Each row of a before or after table is a point. One or more steps were done to the points. Then noise was added and the rows were shuffled. The steps act on how far a point lies along the listed directions, d1 being the first. Write out the steps. A step turns or swaps two directions, mirrors them in a line or flattens them onto one, adds a multiple of one to another, or multiplies one. Angles are multiples of 10 degrees, from the lower direction toward the higher: turns from -170 to 170, lines from 10 to 170 but not 90. Use the fewest steps. Two steps may share a direction if one is a turn and the other turns, adds or multiplies; they go together, in the order done. Otherwise the lowest direction goes first.

Directions:
(1): -32; 21
(2): 21; 32
Before, 8 rows:
-17; -5
-3; 26
15; 33
49; -12
-34; -17
-12; -26
-58; 18
22; -19
After:
20; -54
-33; -10
0; 27
-20; 45
-19; -21
12; -9
26; 6
35; -16
Steps: turn d1 and d2 by -130 degrees

Directions:
(1): 14; 4; -44
(2): 10; -46; -1
(3): 43; 9; 15
Before:
-36; -18; -9
9; -14; -27
28; -34; -22
21; 11; 64
-41; -3; 9
-28; -25; 27
29; -6; -24
6; -19; -31
After, 8 rows:
23; -16; -31
36; -2; 15
16; -13; -29
-2; -13; -39
-57; -7; 40
6; -37; -42
15; -15; 35
25; 11; 30
Steps: add 0.3 times d2 to d1; multiply d3 by -1

Directions:
(1): -21; 17; -12; -45
(2): -39; -32; -14; 10
(3): 22; -39; 10; -28
(4): -21; 2; 50; -3
Before:
10; -34; -45; -48
18; 6; 7; 23
11; -5; 13; 15
-14; 4; 2; -43
-14; -16; 1; 11
-38; -48; -4; 23
3; -28; -16; 11
23; 20; 10; -35
21; -10; 2; -73
10; -41; -47; -68
-22; 0; -19; -14
46; -7; 5; -23
3; -9; 24; 35
After (13 x 4):
10; -14; 12; 13
-20; 11; -4; -32
0; 20; 25; -33
-10; -20; -14; 10
19; -1; -43; -57
-12; 9; -27; -5
-17; -41; -40; 17
32; 0; 26; -37
-3; 10; 7; -71
18; 1; -48; -76
16; -2; 17; 19
21; -21; -21; 5
5; -29; 18; 29
Steps: turn d1 and d3 by -20 degrees; turn d2 and d4 by -40 degrees

Directions:
(1): 23; 51; 7; 18; 7; 28
(2): 54; -11; 8; -11; -31; -12
(3): 2; 15; 13; 31; 11; -54
(4): -21; 11; 55; -19; -19; 0
(5): 19; -5; 16; -31; 52; -4
Before, 12 rows:
17; 27; -50; 55; 1; 3
15; -16; 12; 2; 62; -44
-24; 35; -12; 39; 22; -4
15; 16; -1; 41; -4; -9
-9; -19; -39; -19; -39; 14
14; -16; 27; -38; 36; -39
-14; -17; 39; -35; 15; -29
3; -29; 7; -38; -55; 14
-3; 18; -35; 41; 17; 34
22; 25; -2; 8; 7; 8
-2; -45; 37; -77; 13; -10
20; 50; -31; 33; 18; 22
After (12 x 6):
3; 16; -11; 4; -3; 21
25; 1; -43; 5; 49; 16
8; -32; -16; 31; -50; -29
0; -6; -4; 8; 25; 12
37; 22; -31; 0; 19; 36
40; -6; 0; -16; 17; -2
-20; -9; -3; 15; -61; -31
-32; -4; 20; 10; -68; -26
-18; -11; 28; -4; -46; -31
50; 0; -19; 0; 33; 27
-12; 11; -20; -15; 30; -5
-48; 15; 15; -7; 9; 1
Steps: flatten d1 and d3 onto the line at 150 degrees; turn d2 and d5 by -150 degrees

Directions:
(1): -4; -24; 53; -22; -22; 13; 15; 22; -37
(2): 10; -24; 42; 3; 10; -13; -30; 6; 54
(3): 47; 10; 8; -31; 48; -12; 27; -3; -5
(4): 16; 32; 27; -3; -35; -4; 2; -57; 4
(5): 16; -60; -18; 1; 3; 25; 2; -41; -5
Before, 12 rows:
-12; -29; -7; 3; -10; 12; 3; -22; -28
18; -63; -13; -10; 24; 14; 21; 1; -20
14; -4; -35; 5; 27; 13; 16; -24; 9
-2; -11; -16; -14; 19; 3; 10; 28; -17
3; 3; 4; -11; -1; -7; 6; 4; 4
-4; -16; 28; -29; -8; 12; 16; -9; -30
-18; 11; 22; 2; -20; 4; -8; -16; 9
19; 15; 15; -32; 9; 4; 33; 6; -31
19; -23; 5; -4; -11; 18; 13; -37; -28
11; 5; 55; -35; 16; -24; 4; 15; -6
1; 3; -44; 0; 3; 6; 10; -37; -6
4; 22; -50; -15; 34; -4; 23; 13; -16
After, 12 rows:
-18; 17; 31; 1; -17; -1; -11; -8; 17
6; -23; -11; -17; 27; 4; 8; 22; -8
73; -34; 86; -63; 72; -33; 7; -4; 29
-35; -85; -6; 28; -30; 23; -23; 8; 7
-38; 19; -74; 20; -37; 20; 11; -35; -36
-17; 3; -69; 20; -7; 31; 21; -29; -25
-7; -43; 62; -18; -10; 4; -18; -4; 20
-27; -36; 15; 28; -57; 24; -26; -25; -1
58; -23; 37; -46; 45; 0; 31; -11; -3
27; 18; -77; -30; 52; 7; 54; -6; -51
16; -5; 7; -18; 11; -8; 10; -2; 7
-61; -27; 2; 34; -56; 13; -32; -4; -5
Steps: add 1.5 times d1 to d2; turn d3 and d5 by 50 degrees; multiply d3 by 2.5
